Every row gives one point. The points of each table are mixes of a few directions, plus a little noise. How many directions does each table use, and how many do they share? Where both have some left over, give the other angles between the two spaces (their principal angles), to ten degrees, smallest first.

First:
21 13 -51

-41 14 40

24 -42 27

-38 17 31

34 -2 -47
Second:
18 45 -95

-1 -33 19

5 23 -29

3 3 -12

-7 7 31

-6 3 24

-11 -48 63
Directions: first 2, second 2, shared 1; angles 40

First, 8 rows:
9 -44 73 3 4 -7 -22 -42

-25 65 -68 -24 2 12 30 23

-5 11 -5 -14 5 5 4 -6

10 -48 77 9 1 -9 -23 -41

-34 53 -25 -7 -8 1 24 6

-16 24 -15 9 -10 -3 12 13

31 -45 25 -17 18 6 -21 -22

30 -16 -62 42 -11 -5 -4 69
Second, 8 rows:
41 -9 25 53 2 33 13 60

-31 14 -23 -42 -3 -25 -7 -52

3 13 -10 13 -25 -28 8 -66

-21 -33 7 -14 -5 -32 -30 -20

3 -17 9 16 -12 -18 -9 -18

15 60 -23 -12 19 53 44 34

-6 -8 7 -27 39 46 -6 95

-3 -20 7 11 -16 -29 -14 -32
Directions: first 3, second 3, shared 1; angles 60, 70

First:
-44 -8 12 -13 27 -54 5 2 0 -12 10 -10

53 27 -6 -5 -60 66 90 77 16 17 -11 -11

19 3 -19 15 26 56 34 -15 22 43 -10 35

3 -6 1 -8 20 -13 41 24 0 0 5 -3

31 -5 3 -12 -5 -11 39 46 -14 -19 8 -18

-19 0 8 4 -23 -22 -74 -32 -13 -22 0 -10

-26 11 5 9 -34 1 -66 -35 2 -5 -8 -3

-24 14 13 -7 -41 -15 -14 12 2 -13 -2 -21

8 -35 -17 18 89 -6 -54 -78 -15 11 7 42
Second (10 x 12):
-59 9 58 35 -10 23 -16 1 -10 58 84 16

8 -14 -28 1 -51 -14 -11 -44 19 26 24 -32

30 -14 -45 -13 -33 -19 -2 -32 18 -5 -17 -31

-33 8 39 18 10 17 -5 12 -11 23 36 17

13 -4 -16 -7 -6 -7 1 -7 5 -9 -14 -8

40 6 -19 -31 62 -6 26 46 -13 -77 -95 21

55 -13 -62 -30 -7 -26 10 -14 16 -44 -67 -25

-36 10 43 18 12 18 -5 15 -12 24 39 20

18 -6 -23 -9 -9 -10 2 -10 7 -10 -18 -12

-38 15 53 17 32 23 0 32 -21 12 28 32
Directions: first 4, second 2, shared 0; angles 60, 70

First, 9 rows:
38 23 1 6 31 -35 47 11 53 -32 30 11 47 23 -13 -18 50 2

-22 -15 4 13 -5 12 -38 11 -1 4 -2 -23 -14 1 4 2 9 4

-3 35 -10 11 3 5 42 -27 -1 0 -2 11 32 8 -7 12 -30 -18

21 10 -7 -26 -7 -6 37 -19 -21 6 -9 35 -3 -11 0 1 -31 -3

-22 -58 18 1 -12 11 -95 41 -5 8 -3 -38 -56 -12 13 -8 37 24

-37 0 -2 17 -13 25 -26 -13 -20 15 -12 -21 -9 -2 4 15 -28 -8

-34 -11 2 15 -13 23 -40 -1 -17 15 -10 -25 -16 -4 6 12 -14 -3

46 -3 -8 -59 -13 -15 50 -18 -39 11 -17 62 -26 -26 3 -4 -43 4

14 18 3 21 28 -21 22 13 50 -28 27 -10 44 24 -11 -13 49 0
Second, 8 rows:
-67 -8 3 33 -35 33 -64 -2 -32 25 -18 -38 -29 -15 -2 16 -28 -1

-8 24 8 25 -23 -35 6 25 21 -11 20 3 11 -13 -37 -20 38 20

47 18 1 -13 16 -41 52 12 34 -25 23 31 28 6 -15 -22 38 10

14 -8 -4 -14 14 7 9 -9 -3 0 -4 5 0 7 13 5 -9 -7

-29 -23 -5 -2 -1 45 -39 -20 -34 22 -25 -23 -24 2 28 25 -44 -16

56 9 -2 -25 28 -31 56 3 29 -23 17 33 27 12 -2 -15 27 2

33 6 0 -14 16 -20 33 3 18 -14 11 20 16 6 -3 -10 18 2

-46 -18 -2 12 -15 43 -51 -14 -35 25 -23 -30 -29 -4 17 23 -39 -10
Directions: first 3, second 2, shared 1; angles 60

First:
-30 11 37 -16 -9 0 -7 -27 -8 24 -2 -22 -18 7 -8 5 -3 18 -5 -9 -5 -9 12
 -1 -6 -29 8 -5 -24 45 -9 -66

43 13 -24 30 10 -9 29 79 -32 -20 -16 -15 -17 -40 -29 -25 22 22 5 49 -38
 -3 1 37 -21 0 -7 17 -15 -7 22 15

-6 9 -19 11 -7 9 -19 -28 6 9 2 8 23 34 22 15 -12 -33 -1 -40 27 -12 9 -22
 9 20 7 -21 6 -47 -7 3

22 -12 32 -57 27 -10 15 -6 17 -29 31 17 -40 -26 -19 -15 -7 -7 -1 37 -32
 27 -22 21 -7 9 -30 5 13 95 7 -29

-5 8 -4 14 -7 1 -2 5 -10 9 -9 -10 4 4 0 2 3 6 -1 -6 2 -9 9 -1 -3 -7 8 -2
 -10 -15 -1 -7

-48 -38 18 -17 -13 7 -20 -57 40 17 6 21 30 23 30 22 -10 5 -1 -31 42 14
 -13 -38 29 -12 11 7 28 -11 -22 46

-29 -41 7 -2 -9 2 -3 -14 28 5 -3 17 24 -3 16 8 4 24 3 0 23 18 -18 -19 22
 -15 8 23 25 -15 -11 71

51 51 -45 30 9 1 3 35 -36 -13 -4 -12 -7 10 -8 -8 -2 -44 0 -8 -17 -27 23
 18 -22 39 -7 -30 -21 -41 19 -42

-17 -2 9 -5 -6 3 -9 -22 6 11 1 -1 5 11 7 8 -4 0 -2 -15 11 -2 3 -11 5 -6
 5 -4 0 2 -7 -9

20 1 -12 12 5 -4 13 35 -10 -12 -6 -2 -5 -19 -11 -11 10 9 3 23 -15 2 -3
 15 -7 2 -4 10 -2 -6 10 18
Second, 11 rows:
-13 9 -15 12 1 48 -18 2 66 21 9 28 19 -15 -6 22 15 28 -8 34 -2 11 -16
 -45 1 -38 -15 -11 -20 -26 -26 -1

8 5 -40 -13 0 44 -10 9 43 13 -13 24 14 -31 16 31 19 45 -1 39 -4 6 -30
 -35 18 -18 -19 -7 -28 -50 -23 -2

-6 -40 8 12 -3 -13 7 6 -23 3 8 8 5 5 21 19 -4 28 -16 4 7 9 -19 -7 21 4 2
 6 17 -16 -10 7

-32 -34 31 35 5 0 -3 -13 20 -1 26 3 9 20 1 8 -10 -1 -5 -12 22 12 -3 -23
 0 -17 9 9 16 12 -8 60

10 -24 -12 34 13 3 6 7 2 -25 10 0 8 9 19 13 -7 -10 7 -12 23 3 -14 -16 8
 18 1 6 5 -32 3 89

-4 -2 26 4 -6 -38 11 -1 -45 -7 -2 -26 -12 18 -11 -26 -10 -25 3 -28 -1 -9
 24 36 -11 14 18 10 17 32 20 -5

21 51 -23 -29 -12 -14 8 12 -32 -5 -50 -37 -13 -19 -16 -37 13 -16 29 -13
 -13 -25 30 45 -18 9 14 9 -23 3 28 -17

2 17 10 8 -4 -7 -4 9 -6 12 15 7 -2 11 -23 -13 -2 -18 -16 5 -20 -2 17 11
 -15 0 -3 -14 10 17 2 -65

-9 -4 -7 -41 2 28 -10 -25 39 6 -9 13 0 -23 17 23 8 33 7 17 5 10 -27 -27
 18 -18 -13 0 -20 1 -18 1

40 33 0 -53 10 -28 5 -14 -37 -20 4 -5 -29 8 -7 -24 -16 -56 4 -18 -22 -9
 15 43 -11 50 -11 -19 10 46 22 -84

-16 -11 26 29 -7 -24 7 7 -26 1 4 -16 1 18 -12 -16 -6 -9 -4 -17 4 -4 20
 16 -10 -4 19 11 17 14 9 15
Directions: first 4, second 6, shared 2; angles 30, 80

First (11 x 32):
8 3 -7 -9 7 -16 0 5 1 13 8 -11 0 10 -2 2 2 25 5 2 6 4 -1 2 11 -7 -6 -3
 -13 -8 8 -15

7 24 7 -20 22 -20 18 16 -1 22 10 -12 -1 43 -8 7 1 14 32 -11 -10 13 11 -3
 31 -12 -18 -9 -29 -10 -6 -14

-22 -2 22 20 -13 37 3 -10 -3 -30 -19 27 0 -19 3 -5 -5 -65 -7 -10 -19 -8
 4 -4 -24 16 12 8 29 19 -24 38

-4 -6 1 7 -7 8 -4 -5 0 -8 -4 5 0 -12 2 -2 -1 -10 -8 2 0 -4 -2 0 -9 4 6 3
 10 4 -1 7

-30 13 41 18 -5 47 18 -4 -5 -33 -23 35 0 1 0 -1 -8 -95 11 -24 -37 -3 14
 -9 -17 18 8 6 26 24 -43 51

-3 -11 -4 8 -9 8 -8 -7 0 -9 -4 5 0 -19 4 -3 -1 -5 -14 5 5 -5 -5 1 -13 5
 8 4 12 4 3 6

-14 -5 13 15 -12 26 0 -9 -1 -22 -13 18 0 -18 3 -4 -4 -42 -9 -5 -10 -7 1
 -2 -19 12 11 6 22 14 -14 25

4 6 -1 -7 7 -9 4 5 0 9 4 -6 0 12 -2 2 1 10 8 -1 0 4 2 0 10 -5 -6 -3 -10
 -4 1 -7

14 -6 -19 -8 3 -22 -8 2 2 16 11 -17 0 0 0 1 4 45 -5 11 17 2 -7 4 8 -8 -4
 -3 -13 -12 21 -24

28 10 -24 -30 23 -51 1 16 3 43 26 -36 -1 36 -6 7 7 81 19 8 19 13 -1 4 38
 -24 -21 -13 -44 -27 27 -49

11 -25 -28 6 -15 -11 -23 -10 3 1 5 -10 1 -34 7 -5 3 41 -31 22 28 -8 -16
 7 -15 -1 10 4 8 -6 29 -17
Second:
8 20 -13 -14 12 -22 3 10 1 24 16 -16 -1 29 -1 7 -3 45 15 6 14 8 -3 -2 14
 -7 -15 -1 -20 -16 7 -19

-8 22 -21 -10 11 -16 1 7 -1 3 -2 -17 -3 23 6 3 -9 47 13 11 14 0 -7 -11
 -2 -1 -9 5 -4 -9 8 -13

-12 6 17 12 -12 23 -1 0 11 -10 4 18 -10 -2 -6 -1 7 -36 -10 -14 -11 -2 7
 9 -27 -4 9 12 2 -3 -5 8

-7 12 -30 -6 4 -15 -7 1 -2 2 -2 -18 -2 7 9 2 -12 57 1 20 25 -3 -14 -10
 -9 4 -5 7 4 -7 15 -13

-21 31 24 18 -15 37 6 -2 8 -4 12 33 -7 16 -2 8 -7 -51 4 -17 -8 3 4 2 -29
 10 1 18 8 -3 -29 32

44 -72 2 8 -11 -7 -13 -21 -19 10 -1 4 26 -63 4 -6 7 -26 -26 12 3 0 -5 8
 43 14 8 -30 17 25 -1 13

-30 36 19 3 6 23 17 7 0 -18 -13 14 -6 30 0 4 -11 -35 23 -15 -20 0 9 -13
 -15 9 -4 11 7 6 -27 25

33 -60 20 6 -11 0 -8 -11 -2 4 2 8 10 -50 -9 -10 25 -45 -27 -9 -17 0 9 22
 25 -10 14 -22 -3 13 8 -2

-6 5 -18 -18 18 -23 2 9 1 -10 -16 -27 -7 11 0 -7 4 45 7 7 -1 -5 -1 -6 1
 -14 -1 -1 -10 -6 24 -30
Directions: first 2, second 5, shared 2
